Each row of a before or after table is a point. The points were changed in one or more steps. Then noise was added and the rows were shuffled. The steps act on how far a point lies along the listed directions, d1 being the first. Name the steps. A step turns or swaps two directions, mirrors them in a line or flattens them onto one, adds a multiple of one to another, or multiplies one. Angles are multiples of 10 degrees, from the lower direction toward the higher: turns from -170 to 170, lines from 10 to 170 but not 90. Use the fewest steps. Two steps may share a direction if one is a turn and the other turns, adds or multiplies; they go together, in the order done. Otherwise the lowest direction goes first.

Directions:
(1): [ 3.3 -1.4 -3.8]
(2): [-4.0 -1.5 -2.9]
(3): [ 0.4 -4.7  2.0]
Before (13 x 3)
[[-1.8  4.9  4.3]
 [ 1.0 -2.7 -0.2]
 [-1.2 -2.0  0.5]
 [ 0.9 -1.1 -1.9]
 [-4.2  4.2 -0.3]
 [ 0.0  2.8 -0.1]
 [-3.8  5.0 -5.8]
 [ 2.2  0.8 -4.9]
 [-2.6 -5.1 -1.4]
 [-1.2 -0.3 -2.5]
 [ 3.7 -0.8 -2.4]
 [-1.5  2.5 -4.6]
 [-0.7  3.7  1.7]]
After (13 x 3)
[[ 6.1  2.3  3.8]
 [ 1.6 -1.0 -4.1]
 [ 1.8  1.8  1.8]
 [ 2.2 -2.0  0.9]
 [-2.1 -2.3 -0.3]
 [-4.5 -1.5  0.6]
 [ 2.3 -3.9 -3.1]
 [ 0.2 -8.2  2.3]
 [ 2.7  1.3 -0.2]
 [ 0.7 -5.7  0.6]
 [-2.9 -3.8  3.2]
 [-7.2 -0.9  1.7]
 [ 2.0 -0.3 -0.9]]
Steps: turn d2 and d3 by 140 degrees; multiply d2 by 1.3

Directions:
(1): [-2.5  3.7 -0.7 -3.9]
(2): [-1.4  2.8 -3.2  4.0]
(3): [-0.6  2.6  5.0  1.9]
(4): [-5.2 -2.8  0.6  0.6]
Before (8 x 4)
[[-0.7 -2.6  1.4  0.9]
 [-4.4 -1.2 -1.3 -2.4]
 [-0.9  1.9 -2.0  0.5]
 [ 1.5  2.8  0.3  3.9]
 [-0.7  3.8 -2.8  3.5]
 [-0.5 -6.3 -0.1 -2.5]
 [-4.0 -7.6  1.4 -0.4]
 [-4.0 -3.6 -5.0 -1.0]]
After (8 x 4)
[[ 1.0  0.8  2.7  1.2]
 [-1.3  1.4 -1.5 -2.2]
 [-3.0  1.1  1.9  3.6]
 [-0.6  1.8  4.8  3.1]
 [-0.3  3.4 -3.0 -7.9]
 [ 2.9  1.6  3.1 -5.6]
 [ 4.0  1.7  0.0 -2.7]
 [ 0.2 -1.3 -2.4 -6.3]]
Steps: turn d1 and d4 by -130 degrees; swap d2 and d3

Directions:
(1): [-4.1  3.3  3.0  0.8  2.4 -3.3]
(2): [-2.0  0.6 -2.8 -2.0  4.9  3.6]
Before (14 x 6)
[[ 1.8 -1.6  0.7  1.7 -3.6 -2.0]
 [ 0.5  2.4  4.0  1.7 -2.9 -5.4]
 [ 7.7 -4.3 -0.3  1.9 -8.4 -2.7]
 [-6.0  7.2  5.4  0.5  7.2 -2.1]
 [ 0.7  2.1  3.8  2.6 -4.0 -3.5]
 [ 1.1 -0.7 -2.7 -4.5  0.1  2.4]
 [-0.3  1.1 -0.7 -1.5  2.9  0.1]
 [ 4.6 -1.1 -3.5 -1.9 -1.0  3.9]
 [-3.2  1.3  0.5 -1.6  4.2  1.2]
 [ 0.3 -1.6 -2.0 -0.6 -0.8  2.9]
 [-1.7 -0.7 -1.4 -0.2  0.9  1.8]
 [-2.0  2.1 -1.8 -1.9  4.8  2.2]
 [-1.8  1.0  0.8  2.9  1.3  1.8]
 [-0.5 -0.2 -2.2 -0.1  0.6  1.4]]
After (14 x 6)
[[ 4.3 -0.8 -2.8 -1.7 -1.1  3.7]
 [-3.0  2.8 -1.1 -1.8  5.2  1.1]
 [ 1.8  1.6  3.1  1.2 -3.4 -4.3]
 [-6.6  7.9  5.9  0.6  7.8 -2.6]
 [ 0.1 -1.4 -2.0 -0.2 -0.4  2.9]
 [ 0.8 -0.2 -2.4 -4.1  0.4  1.8]
 [ 1.9  1.4  2.6  2.6 -4.6 -2.4]
 [-0.8  1.6 -0.2 -1.7  3.1 -0.4]
 [-4.2  1.6  0.9 -1.5  4.2  0.7]
 [ 2.5 -2.1  0.4  1.4 -4.2 -1.4]
 [-0.9  0.1 -1.9  0.1  0.9  1.1]
 [ 9.3 -5.5 -1.5  1.5 -9.5 -1.4]
 [-1.9  0.8  1.1  2.8  1.3  1.7]
 [-2.2 -0.6 -0.9 -0.1  1.2  1.4]]
Steps: add 0.3 times d2 to d1

Directions:
(1): [ 1.3  0.8  3.4  0.6 -4.8  2.4 -4.2 -3.1]
(2): [ 1.7 -1.4  2.1 -6.2  1.2  4.0  2.5 -0.5]
(3): [-6.3 -0.1  0.8 -2.2 -0.3 -2.2  0.8 -4.5]
(4): [ 0.4  6.2  0.3 -3.6  1.6 -2.2 -3.1  1.5]
(5): [-0.6 -2.2  6.7  1.2  3.0 -2.1 -1.1  2.1]
Before (11 x 8)
[[-1.1 -3.1 -2.0  4.3 -1.3  1.0  2.5 -2.7]
 [ 0.3  3.2  1.6  5.3 -1.1 -1.8 -3.2  0.1]
 [ 0.8 -0.7  6.2  1.0 -1.1 -0.4 -1.1 -1.4]
 [ 0.8  7.3 -1.1 -2.9  4.3 -0.7 -3.4  5.0]
 [ 1.2 -0.1  3.7 -4.9  3.3  1.0  0.5  0.4]
 [ 1.0 -3.0 -3.6  4.5 -2.0  1.2  2.0  0.7]
 [-2.4  6.4 -1.8  2.6  4.0 -5.2 -1.8  5.6]
 [ 0.2 -6.1 -1.6  1.6  4.4  2.4  4.7  5.6]
 [ 0.9 -0.6  3.5 -1.7  2.8 -0.2  2.0  0.8]
 [ 6.0 -1.9 -1.3  5.4 -3.0  2.4 -2.7 -0.6]
 [ 3.2 -2.0  0.9  4.3 -4.0  2.6 -4.0  0.9]]
After (11 x 8)
[[-0.2 -0.8 -2.6  1.7 -5.8  2.8 -2.5 -3.3]
 [ 2.8 -0.8 -4.6  2.9 -4.7  2.7 -1.6 -4.6]
 [-1.2  3.5  0.0  2.8 -2.1 -1.0 -1.9 -2.4]
 [-1.2  0.8  1.2 -4.8  2.1 -0.1  0.6 -1.7]
 [-1.8  0.5  0.7 -2.5  1.2 -0.8  2.6 -2.1]
 [ 0.9 -3.9  0.3  4.9 -0.1  1.3  2.1 -0.5]
 [ 1.2 -3.0 -3.3  3.9 -1.9  1.6  2.3  0.7]
 [-4.1 -4.5 -6.2 -0.4  1.9  2.0  5.9  0.8]
 [-2.2  0.3  3.3 -0.6 -2.8 -0.5  0.1 -4.7]
 [-1.5  8.0 -3.3 -4.3  3.0 -0.8 -2.7  2.5]
 [-3.8  6.7 -3.3  0.0  3.2 -4.4 -0.5  3.1]]
Steps: multiply d2 by 0.7; swap d3 and d5

Directions:
(1): [-1.5 -7.3  5.8 -0.2 -1.0 -0.2 -2.0  1.5 -0.6 -0.1 -0.8]
(2): [-3.4  1.3 -1.3 -4.6 -2.8 -3.3 -0.8  3.8  4.4 -0.3 -3.0]
(3): [-2.2  4.6  3.4 -3.3  0.4  2.6 -2.8  2.2 -4.6  2.5  1.3]
(4): [ 2.3 -0.8 -2.3  3.5 -3.1  2.6  0.8  5.7 -1.3  4.0 -2.6]
(5): [-1.8  0.1 -2.0  0.8 -5.3  3.7 -2.9 -1.7 -1.9 -5.6 -1.0]
(6): [-1.8  0.9  2.7  0.4 -5.8  0.4  5.1 -1.9  1.5  2.3  3.8]
Before (8 x 11)
[[ 0.5  4.5 -4.5 -2.8  3.9 -1.7 -0.4  0.2 -0.6 -2.8 -1.2]
 [ 5.7 -0.8 -3.6  6.9  2.2  4.7  2.0  1.4 -4.5  2.5 -0.9]
 [ 1.9  1.6 -0.8  0.6  7.7 -1.5  0.0 -2.3  1.6  1.3  0.2]
 [ 0.2 -2.0 -2.3  3.5 -4.6  3.8 -1.5  4.1 -2.9 -0.5 -3.4]
 [ 3.7 -6.4 -3.8  1.9 10.8 -3.2 -3.5 -2.1  1.7 -3.1 -4.7]
 [ 3.5 -4.3  0.2  2.8  4.1  3.9 -2.6  3.4 -5.2 -1.2 -1.9]
 [ 1.4 -2.7 -0.6 -0.7  2.9 -2.2  0.4 -0.3  2.2  3.5 -0.2]
 [-0.7 -3.3  1.9  3.7 -6.5  4.6  2.6 -1.0 -3.4 -0.8  1.1]]
After (8 x 11)
[[ 0.5 -3.4 -0.8  0.5  3.8 -4.1  3.2 -3.8  4.8  0.4  0.0]
 [ 0.9  0.6  0.4  1.7 -1.7  2.5  0.3  8.1 -3.5  6.7 -2.5]
 [ 4.4  2.4 -5.8  5.3 -0.9  3.8  3.8  4.1 -2.1  4.4 -1.8]
 [ 1.0 -0.6 -0.9  0.8 -1.4  2.6  1.4  4.5 -1.3  1.2 -1.0]
 [ 0.8 -3.8 -2.5  0.8 -1.0 -1.0  0.3 -2.3  2.8 -0.3 -0.8]
 [ 0.4  2.5 -1.5 -0.7  1.7 -0.1  1.8 -2.7 -1.7 -2.5  1.9]
 [ 0.0  1.0  1.4 -0.7  0.4  1.1  1.0  4.9 -2.8  4.8 -1.2]
 [ 0.5  0.6 -2.8  2.1  1.6 -0.1  1.1 -5.5  3.0 -3.5  0.5]]
Steps: flatten d1 and d2 onto the line at 30 degrees; mirror d3 and d5 in the line at 30 degrees; multiply d4 by 1.3; multiply d6 by 0

Directions:
(1): [-0.4  3.1  5.1 -4.1  1.6 -1.8  3.7  0.0  2.8  3.1  2.6 -3.4]
(2): [-0.2  4.0  0.6  1.1 -0.9 -2.2  3.3  3.2 -7.8  0.2 -1.1  0.7]
(3): [ 7.4 -0.9  1.1 -0.8 -4.1 -0.7 -0.5  1.7  1.0  1.5 -4.4 -2.5]
(4): [ 0.7  4.3 -3.7 -0.5  3.8 -1.7 -3.5  1.5  0.6 -3.3 -0.9 -5.4]
Before (11 x 12)
[[ 4.2  2.0  5.2 -1.1 -3.9 -0.4  1.8  3.0 -0.6  1.8  0.6  1.9]
 [-1.6  3.7  2.3 -2.1  0.2 -2.1  3.2  0.3 -2.6  0.5  4.0  1.0]
 [ 8.2  2.8  0.7 -3.2 -2.0 -3.2  1.2  3.0  0.5  1.8 -6.0 -7.3]
 [ 1.5  3.3 -0.9 -2.8  4.0  0.7 -4.2  0.3  6.0 -1.8  3.2 -5.7]
 [-2.6  5.2  1.0 -1.8  3.3 -2.7 -0.1  1.3 -1.2  0.6  2.7 -1.3]
 [ 2.9  0.8 -0.5  0.2 -2.4 -2.1  0.0  1.5 -1.5  1.4 -2.0  0.0]
 [-1.5 -3.1 -3.0  3.6 -1.6  1.0 -0.4 -2.3 -3.3 -4.4 -1.2  2.5]
 [-0.4 -2.3  3.5 -3.2  0.1  3.8  0.3 -2.4  4.2  2.9 -0.2 -2.1]
 [-1.5  0.3 -0.7  0.8  1.1  0.4  1.0  0.8 -3.7  0.8  0.5  1.3]
 [-2.2 -2.1 -9.6  7.2 -3.2  2.6 -6.3  0.0 -8.8 -6.8 -4.6  8.2]
 [ 0.8  0.7 -1.2  1.8  0.9 -0.1  0.2 -0.3 -4.1  1.5  1.0  5.0]]
After (11 x 12)
[[ 4.2  0.7 -0.1  0.0 -3.4 -2.4  0.9  1.6 -1.1  2.5 -2.5 -0.2]
 [ 1.1  4.4  1.5 -2.3 -0.6 -2.7  1.3  1.2 -2.4 -0.3  2.0 -1.0]
 [-1.1 -3.3  0.6  2.3 -2.4  1.3  1.8 -2.7 -3.0 -2.3 -0.1  3.1]
 [ 9.5  0.7 -1.4 -0.9 -3.6 -1.7 -0.7  2.9 -1.2  0.7 -7.9 -5.8]
 [ 2.9  1.1  0.6  0.5  0.5 -0.8  1.1  0.1 -3.0  3.0  0.9  3.3]
 [-0.8  3.7 -1.2 -0.1  2.5 -2.0 -1.9  1.7 -2.3 -0.5  0.3 -0.5]
 [-1.6  0.5 -4.2  0.8  3.5  2.3 -6.6 -0.7  3.1 -3.8  3.6 -0.3]
 [ 6.1  4.2  5.2 -2.2 -3.5 -1.6  1.3  4.5  0.1  1.2 -0.5 -1.5]
 [-2.7 -0.3  2.2 -3.3  3.2  3.4 -0.6 -2.9  4.1  1.4  1.0 -2.9]
 [ 0.3  0.2 -0.2  0.3  0.5  0.1  0.9  0.9 -3.4  2.1 -0.1  0.6]
 [-0.6 -4.7 -2.5  5.1 -7.6  3.5 -0.2 -1.4 -7.7 -1.7 -3.2 10.4]]
Steps: turn d1 and d4 by 50 degrees; multiply d4 by 0.7; add 0.7 times d2 to d3

Directions:
(1): [-6.0  1.7 -0.6  1.6 -0.9 -0.8  0.8  0.7  2.9 -0.5  1.7  4.2 -6.7 -2.3]
(2): [-0.1 -0.4  4.6 -4.1  3.2 -0.7 -6.8 -3.5  1.8 -1.9  0.3  1.2 -1.9  2.2]
Before (8 x 14)
[[ 1.9 -0.1  1.2 -0.9  1.6 -0.4 -2.9 -0.8  1.8 -0.7  1.0 -1.9  0.0  1.1]
 [-3.2  0.3 -1.7  1.1  0.3 -0.6  1.0  1.1  0.9 -0.3  0.8  0.1 -2.1 -2.4]
 [-2.3  1.3 -8.3  9.0 -6.6 -1.1 11.9  5.9  0.0  2.3  0.6  1.8 -1.8 -3.8]
 [ 1.1 -0.7 -0.2 -0.8  0.6  1.2  3.0  1.9 -2.6  0.1 -1.9 -1.4  1.7  0.3]
 [-1.5  0.8 -1.3  2.7 -1.2 -0.1  0.6  0.2 -1.0 -0.2  1.4  1.1 -3.7 -1.5]
 [-4.9  1.5 -5.1  5.2 -2.8 -0.6 10.2  5.9  0.8  2.2  2.2  2.1 -2.2 -4.8]
 [ 4.1  0.5 -2.5  2.9 -2.9  0.9  2.3  1.3 -2.9  1.5 -1.7 -1.1  4.0 -0.1]
 [ 6.5 -1.7  2.0 -3.2  2.3  1.4 -2.2 -1.6 -1.1 -0.1 -2.8 -3.4  5.0  1.2]]
After (8 x 14)
[[-1.0  0.8 -1.4  1.8 -1.0 -0.1  1.0  1.9  2.0 -0.3  1.8 -0.5 -2.8 -0.9]
 [-0.2  0.5 -4.3  3.5 -2.3  1.5  6.8  3.6  0.3  2.0 -1.6  0.0 -0.5 -4.5]
 [-0.5 -1.4  1.1 -1.2  2.5 -0.7 -3.5 -1.3  0.2 -1.4  0.2 -1.5  0.9 -0.4]
 [ 6.4 -2.8  5.2 -6.2  5.4 -0.5 -5.0 -3.1 -1.2 -0.6 -1.0 -4.4  7.6  4.1]
 [ 4.7  0.1 -1.6  1.8 -3.0  1.3  1.7  0.9 -2.8  1.2 -1.4 -1.8  4.5  0.6]
 [11.1 -4.0  3.6 -4.7  3.0 -0.9 -5.8 -4.0 -2.2 -0.8 -3.2 -5.8  9.0  6.9]
 [ 2.2 -0.3  1.1 -0.7  1.7  0.1 -3.7 -2.2 -2.4 -0.7  0.6 -0.4 -0.3  1.1]
 [ 0.8 -0.5 -0.2 -0.8  0.5  1.0  3.4  1.7 -2.7  0.0 -1.5 -1.4  1.4  0.0]]
Steps: swap d1 and d2

Directions:
(1): [ 2.7  4.1 -2.3 -1.6 -2.4  5.8  5.1 -1.4  2.2 -0.6 -0.8 -0.8 -2.9  0.8
 -0.7  6.4 -1.9  0.0]
(2): [ 3.8 -3.1  1.2 -1.4  4.0 -0.7  2.0 -6.6  0.3  4.8  0.9 -3.7  1.7 -1.7
 -1.7  1.7  4.1 -1.2]
Before (14 x 18)
[[ 5.1  3.0 -1.3 -0.4 -2.4  6.0  6.2 -4.3  1.1  2.3 -1.2 -1.4 -3.0  1.0
  -1.5  5.8 -2.0 -1.6]
 [-0.1  4.5 -3.3 -1.9 -2.7  5.6  3.4  1.7  1.6 -1.5 -2.5 -0.3 -3.9  0.9
   1.0  5.4 -2.2 -0.7]
 [ 3.8  4.6 -1.9 -2.0 -4.5  8.6  5.5  0.9  4.5 -2.5 -0.8 -1.4 -3.1  2.1
  -0.3  8.6 -2.5  0.0]
 [ 0.1 -4.9  3.6  0.9  4.0 -5.9 -1.6 -6.3 -1.4  4.2  1.7 -1.0  3.9 -2.1
  -3.0 -4.9  2.6 -0.2]
 [-4.9  1.5  1.7  4.7 -1.1 -1.5 -3.9  6.3 -1.2 -6.0  2.2  3.8  0.5  1.3
   2.1 -7.6 -3.0  2.9]
 [ 1.2 -1.2  1.2 -0.7  4.3  1.1 -0.6 -3.2 -0.4  2.6  1.0 -2.1  2.1 -0.6
  -2.2 -1.5  2.6  0.5]
 [-2.1  2.4 -3.8 -1.6 -2.0  2.2  0.1  3.2  1.6 -2.1  1.2  0.6 -1.6  0.3
   1.4  0.2 -1.2 -0.3]
 [ 1.4  5.1 -2.9 -0.7 -5.4  6.7  3.0  4.2  0.8 -5.4 -0.9  2.2 -4.9  1.6
  -1.7  5.8 -3.6 -1.0]
 [ 2.4  5.6 -0.6 -1.5 -3.8  5.0  4.6  1.2  1.8 -1.9 -1.1  1.5 -2.9  1.5
   0.3  6.3 -4.4 -0.1]
 [ 0.8 -3.5  2.4 -1.5  3.5 -3.4  0.7 -4.6 -2.1  2.5 -0.4 -0.9  3.1 -0.5
  -2.4  0.7  2.8 -0.2]
 [ 3.1  0.8 -0.9  0.8  2.0  1.4  4.9 -1.6  1.4  0.4 -0.1 -2.8  0.7 -1.0
  -0.4  3.2  1.1  1.3]
 [-2.9  2.7 -1.0  1.4 -6.1  3.5 -0.3  5.0  0.3 -5.7 -0.8  3.3 -1.7  1.1
   1.0  0.5 -2.7  3.1]
 [-0.4 -3.6  1.8  3.9  0.3 -4.0 -2.1  0.8 -1.8  1.9 -0.1  0.4  2.1 -0.9
  -0.1 -4.6  1.6  0.1]
 [-5.5  1.5  1.1  2.0  0.6 -3.2 -4.2  5.9 -0.7 -3.8 -0.2  3.8 -1.4  1.7
  -0.3 -3.5 -3.2  1.7]]
After (14 x 18)
[[ 4.1  2.4 -0.3 -1.5 -0.4  3.5  6.4 -7.7  2.4  2.6  0.3 -1.9 -0.8 -0.7
  -3.9  5.5 -0.9 -0.3]
 [ 1.5 -4.7  4.2  2.7  6.4 -4.1 -1.4 -5.4 -1.4  2.7  4.0 -2.6  4.3 -1.7
  -0.8 -6.1  4.9  0.6]
 [-4.4 -1.9  1.3  2.3 -1.3 -4.2 -6.5  8.2 -3.3 -5.2  0.4  4.4 -0.2  0.3
   0.0 -6.4 -1.1 -0.5]
 [-2.9 -1.5 -1.7 -0.8  0.7 -2.2 -2.9  2.8  0.1 -0.2  2.1  0.5  1.1 -0.6
   1.6 -3.9  1.2 -0.8]
 [ 4.1 -1.9  0.6  1.8  0.8  0.5  3.4 -3.9  0.3  4.0 -0.2 -2.0  0.5 -1.3
  -1.7  1.9  2.5 -0.5]
 [-3.3 -4.6  2.8  2.3  0.0 -4.0 -5.0  1.3 -2.1 -1.0  1.0  1.4  3.3 -1.1
   0.5 -5.8  2.6  2.6]
 [-1.0 -3.8  3.7  0.7  6.7 -5.4 -2.4 -3.4 -0.8  3.0  1.4 -1.2  1.7 -1.0
  -2.7 -2.6  3.1 -0.1]
 [ 1.6  2.2 -0.4 -2.4 -0.8  2.4  4.6 -2.7  0.0 -0.3 -1.8  0.1 -0.5  1.0
  -2.1  6.4 -0.7  0.2]
 [-5.5  0.4 -0.9  0.8 -1.2 -2.1 -4.4  6.7 -1.5 -2.5 -1.8  2.8 -1.0  1.0
   2.8 -3.9 -1.7  0.0]
 [-3.5  1.4  2.2  1.6 -2.7 -3.0 -4.1  7.0 -1.6 -3.9 -0.4  4.4  0.5  1.4
   2.3 -4.0 -3.8  0.7]
 [-4.9  0.8  0.6  2.1 -4.7 -0.7 -5.3 10.3  0.6 -6.4 -0.3  4.1  0.2  2.4
   3.0 -4.2 -3.4  1.6]
 [-2.6  3.5 -0.9  2.9 -6.0  2.0 -1.1  6.0 -1.1 -3.7 -1.6  4.4 -2.8  2.7
   1.6 -2.0 -6.0  0.1]
 [ 1.2  3.6 -1.0 -1.3  0.8  5.7  2.1 -1.2  1.3 -0.2 -0.1 -0.9 -0.5  0.7
  -1.8  2.4 -0.4  1.3]
 [-0.5  3.3 -1.8  1.9 -1.1  1.3  2.6  4.1  0.9 -3.6 -0.6  0.5 -0.5  0.6
   1.2  1.5 -2.2  2.2]]
Steps: turn d1 and d2 by -100 degrees

Directions:
(1): [-2.3 -1.6  3.2  0.6 -2.3 -0.8  3.3  2.9 -1.9 -4.2 -2.6  2.7 -5.5 -3.0
  0.5  4.0 -5.1  0.6  1.4 -3.9]
(2): [-0.6 -1.2 -3.7 -0.4  1.7 -4.3  2.6  2.0  1.2  2.9  0.6  5.5 -0.4 -5.8
 -4.5 -3.2 -0.1 -4.5  0.8  1.9]
Before (8 x 20)
[[-0.5 -0.8 -2.1  1.6  0.5 -4.3  1.5  1.5  0.0  1.4  1.5  4.5  1.3 -3.8
  -4.7 -2.8 -2.0 -2.4  0.9  2.3]
 [-1.8  0.1  6.1  1.6 -1.5  5.1 -2.1 -2.1 -2.3 -4.9 -3.4 -3.9 -3.4  4.2
   4.4  5.7 -2.1  4.2 -1.5 -5.8]
 [-4.0 -1.2  1.9  0.1 -2.1 -1.7  5.1  6.1 -1.7 -3.9  0.5  5.2 -5.8 -5.3
   0.9  3.5 -4.5 -1.1  2.0 -3.4]
 [-0.3 -0.7 -2.0 -0.8  1.8  3.8 -1.4  0.4 -2.1  0.5  0.6 -0.1  0.8  1.3
   0.0  0.0 -1.0  0.6  2.2  0.3]
 [ 4.1  0.0  2.4  0.0 -1.4  4.4 -3.5 -2.2  0.8  0.6  3.3 -5.5  3.0  4.8
   2.4 -0.4  1.3  2.6 -3.2  0.0]
 [ 2.3  1.5 -0.6  1.5  0.0  5.1 -5.4 -4.4  2.1  0.1  1.2 -7.6  4.9  5.6
   5.0 -0.9  3.4  4.1 -1.7  0.1]
 [ 2.0  2.6 -5.1  0.0  2.9 -2.1 -1.5 -1.5  3.2  6.8  4.1  0.4  4.9 -1.0
  -4.3 -7.3  5.5 -3.3 -3.6  5.7]
 [-2.8 -1.7  3.9 -0.7 -2.0  1.3  3.2  1.0 -2.4 -6.0 -3.7  2.7 -4.7 -1.8
   2.7  3.6 -4.5  3.2  2.0 -5.6]]
After (8 x 20)
[[ 1.5  0.7 -0.2  1.5 -0.2  4.9 -4.7 -4.0  2.0 -1.5  0.6 -6.5  3.3  5.2
   4.7 -0.6  2.0  4.2 -1.7 -0.7]
 [-0.3 -1.1 -1.9  1.1  0.7 -4.2  1.9  1.8  0.1  1.2  1.6  4.2  1.0 -4.0
  -4.2 -3.0 -1.8 -2.9  1.1  2.0]
 [-1.7  0.0  6.0  1.5 -1.4  5.0 -2.7 -2.7 -2.0 -4.4 -3.1 -4.1 -2.6  4.8
   4.7  5.1 -1.3  4.2 -1.7 -5.0]
 [ 4.1 -0.4  3.1  0.4 -1.7  4.4 -2.7 -1.4  0.6  0.6  3.3 -5.6  2.3  4.4
   2.5  0.6  0.5  2.5 -3.1 -0.4]
 [-1.8 -1.3  2.7 -1.0 -1.7  1.6  2.2  0.5 -2.4 -4.8 -2.5  1.7 -3.3 -0.9
   2.3  2.4 -2.6  3.2  1.1 -4.5]
 [-0.3 -1.0 -2.2 -1.0  1.5  3.4 -1.8  0.7 -2.2  0.4  0.4  0.4  0.3  1.5
  -0.1  0.1 -0.9  0.5  2.5  0.1]
 [ 1.5  1.3 -4.0  0.3  2.3 -2.5 -0.9 -0.5  2.8  5.1  3.1  1.1  3.3 -2.0
  -4.1 -6.3  3.6 -3.0 -2.9  4.6]
 [-3.0 -0.4  1.4 -0.1 -1.7 -1.6  4.0  5.3 -1.5 -2.8  1.5  4.0 -4.1 -3.9
   0.6  2.6 -3.2 -1.4  2.1 -2.8]]
Steps: multiply d1 by 0.7
